Each row is a point. The window is the flat piece filled in between its corners: a triangle in 3 columns, a solid with four corners in 4, and so on. A path goes straight from each point to the next, and from the last back to the first. After which points does the path pass through the window?

Window (3 x 3)
[[ 58 -22  -9]
 [-37 -35 -14]
 [ 23  50  55]]
Path:
(1): [ 15 -33  48]
(2): [-10  62   6]
(3): [22 53 22]
(4): [16 14 76]
(5): [ 49 -56  17]
(6): [ 51 -23 -37]
(7): [  0   3 -45]
(8): [  8 -61  -2]
(9): [-42 -63  39]
(10): [-25 -12 -42]
(11): [ 53  -7 -46]
(12): [ 72 -19  46]
(13): [35 29 71]
(14): [48 80 19]
(15): [ 38  12 -39]
(16): [ 61 -37  10]
Through the window after points: 1, 3, 9, 15

Window (4 x 4)
[[-43  32 -42 -13]
 [ 95   3  59  -3]
 [ -3 -39   0   7]
 [-60 -50  42 -19]]
Path:
(1): [-50 -18  33  17]
(2): [  7 -15   4  31]
(3): [ 36 -47  32 -56]
(4): [-12 -56 -29 -55]
(5): [ -1 -14  23  48]
(6): [-59 -16  65  35]
(7): [-48 -64  19 -52]
(8): [-47 -45   1 -69]
Through the window after points: 2, 4, 6, 8

Window (8 x 8)
[[-61  -6  31  34  56 -58 -72 -12]
 [-92   1  87 -35  32 -16  -6 -32]
 [  3  43 -35  14 -76  50  23  28]
 [ 29  19  22  25   3  75  50 -17]
 [-26 -53 -11  26 -29  -9   7  54]
 [ 49  -3  45  91 -16 -30  20 -16]
 [-60   5 -58  69 -10 -45  45  -3]
 [ 54  11 -34 -31 -23 -25  36  11]]
Path:
(1): [-10 -23  20  24  -2 -19  15 -26]
(2): [ 17  -4 -10  -8 -30 -10  14 -22]
(3): [ -3   9  -9  -3  -2 -14  29  54]
(4): [-47  63  25  66  38  -4  -2  65]
(5): [-38 -31  24  47 -14 -23  -2 -38]
(6): [ 16  -6 -24   1 -27  -6  21 -28]
(7): [ 29  30  -8 -21 -10 -26  33  48]
(8): [-35  43  51   6  16  12  12  56]
(9): [-52 -19  26 -13 -15 -11   2 -49]
(10): [-10 -32 -39  -5 -21  36  25 -20]
(11): [-54  68   6  33 -46 -20   7  95]
(12): [ -5  10  17  36  28 -40   9  34]
Through the window after points: 2, 6, 8

Window (9 x 9)
[[  4  12  46  -2  12   9  26  77 -27]
 [ -1   9  -4 -36  38  37 -10 -87 -11]
 [-13 -50  15  37 -25  41 -55  26   6]
 [-50 -62 -63 -12  -3  19  24  19 -47]
 [ 52 -15  23  37   7  32  49  28 -15]
 [ 21  23  16   6  95 -13  43  37 -39]
 [-32  13  -2  20  56  15  74 -73 -23]
 [ 22 -33  69  -5  -4 -10 -57  -7 -24]
 [-33 -43 -58  15 -34 -22  18  72   2]]
Path:
(1): [-21   8   2  20 -32  16 -25   5 -40]
(2): [-16 -77   2  -6   0  26   6  -3   8]
(3): [ -7 -27  26 -45  41   4  47   9   3]
(4): [ -1   6 -19  17  18   3  22   2 -36]
(5): [  7 -31  -8  29 -30  12 -34  48 -34]
(6): [  4 -49  26   0   6  30  -8  32  15]
(7): [-11 -51  -7   2   7  15  25  13  14]
(8): [ -3 -17 -14  22   4  12   1  18 -35]
Through the window after points: none

Window (11 x 11)
[[-38  14  17  -2 -14   7  10 -22 -25 -20  -5]
 [ 28 -47  -7  37  14   5  39  21 -33  46  30]
 [  4 -11 -22   4  -3  56 -11   6  -6 -65  16]
 [-28  -2   9 -95  41 -22 -29   6 -30  15 -48]
 [ 22 -11 -20  35  56 -13  52  11  15  29 -10]
 [  1  -8   6 -35 -24  -5 -23 -28   9 -50  31]
 [ -4  11  23 -22 -16  11 -41  -7  13   7 -59]
 [  1 -18 -58  33  33  25  47 -12  20  75   9]
 [-20  23   2 -30  26 -32 -73   9 -36  -2 -20]
 [-21  25 -45 -48 -45  10  10  33  26 -38  -5]
 [-17 -13  16  11  47  11  28  26  17  59  28]]
Path:
(1): [-46 -38  -3  -7   1  -2 -25  -7  15  -5 -18]
(2): [-33 -34  -9   3 -16   1 -13  21   6 -35 -15]
(3): [ 22  36  10 -52   0   0  -4   2 -22  -4  17]
(4): [ 28  18  -1 -18  32  28  29  -9   6  16  23]
(5): [-51 -19 -21   6 -11  -1   0  25   7   7 -10]
(6): [-49 -46 -33 -24   1 -21 -21  -2   3  -7  -4]
(7): [ 35  50  39 -12  -4  27 -15 -11 -14 -22  -2]
(8): [ 24  10 -25   0  20  21  35 -13   1  44  11]
(9): [-22 -25 -31  19  25  11  15   4  10  35   2]
(10): [-15 -18  -7 -11  13  -5 -12  15   5   8 -21]
(11): [ 15  14   7 -24   9  14  -7  -4  -3  15  -4]
(12): [ 16  49 -16 -37  12  24  20   6 -21 -18   4]
Through the window after points: 4, 6, 8

Window (14 x 14)
[[-34 -49  38  17  -7 -23  17  -4  14  24   7  -6  41 -31]
 [ 10  24  45 -14  -1  22  34 -26  -3  -5  51   8 -37  13]
 [  9  12  -5 -49  50 -25 -29  67 -27  20  33  29 -14  78]
 [-23  44   2 -20  13  -9 -50 -24  -4  12  37  65 -16  32]
 [ -7  12  25  27  -8  -9 -16 -15  -7 -33 -21 -34  21 -32]
 [-32 -32  20 -16 -17  24  30 -36  37 -61 -35   2   4 -17]
 [ 16  14  26 -33  53 -16 -41  95   6  65 -12  50 -47  18]
 [ 41 -32  18  -5   5  14 -81  77   2  71  17  27  -8  54]
 [  4 -10 -16 -18  53   4   8 -55  37 -18  20 -16 -41  -4]
 [-20  -7  17  44  14  47  32  -6  51   3 -21 -21  60 -14]
 [-24 -25  18  -8  51  57   9 -43 -20 -27  -1   2   4 -29]
 [-24  36  39 -76  37  13 -33 -42   8   9  22 -11 -24  37]
 [-22 -13 -19   2 -46  33  21  10  12  18   2 -25  45 -58]
 [ 26  -2  10 -28  18  11  47 -68  -5  11 -30   6   1   2]]
Path:
(1): [-53  -1  -7  -8   9  12  -9  -5  -5  16 -10  12 -36  52]
(2): [-56  -4  24  38   8  48 -13  -9 -13  25   9 -11 -30  23]
(3): [ 18 -21  14 -46  42   1  13 -15   2 -23   4  16  30 -28]
(4): [ 27  -3  18 -23   2  -3 -18 -16  38 -26  19  14  24 -23]
(5): [-55   8   5  12  30  29   8 -25 -22  38  -8 -10 -52  28]
(6): [-24   0  14  -3  -3   7   4 -21  11  -2 -18  -7 -25  12]
(7): [ 16  -9  29 -27  36  14  -7  16   7 -33  22  24  43 -27]
(8): [  2  -8  23 -11   7  -1  -1 -18  25 -21  -5   5  27 -19]
(9): [-25   3   4  14  -3  29   9 -12 -14   4 -19 -28 -24   4]
(10): [-58  -4 -15  -4 -15  12  23 -36 -17  30 -21 -22 -26  27]
(11): [ 12   5  26 -20  16  13 -13  14  20  -3  15  10  10 -21]
(12): [ 24 -17  31 -22  30  13  -1  -9   3   7   4  41  52 -35]
(13): [-22 -13   4  23 -10   2  15   5  11   8 -13 -15 -18   6]
(14): [-32   8   4  14   7  18  27 -33 -26  -2 -51 -22 -25  32]
(15): [ 13 -17  25 -27  22   1 -28  -1  47 -30  44  10  27 -45]
(16): [ 40  11  41 -27  31  -6 -14  20   3   5  31   9  17 -15]
Through the window after points: 2, 6, 8, 10, 14, 16
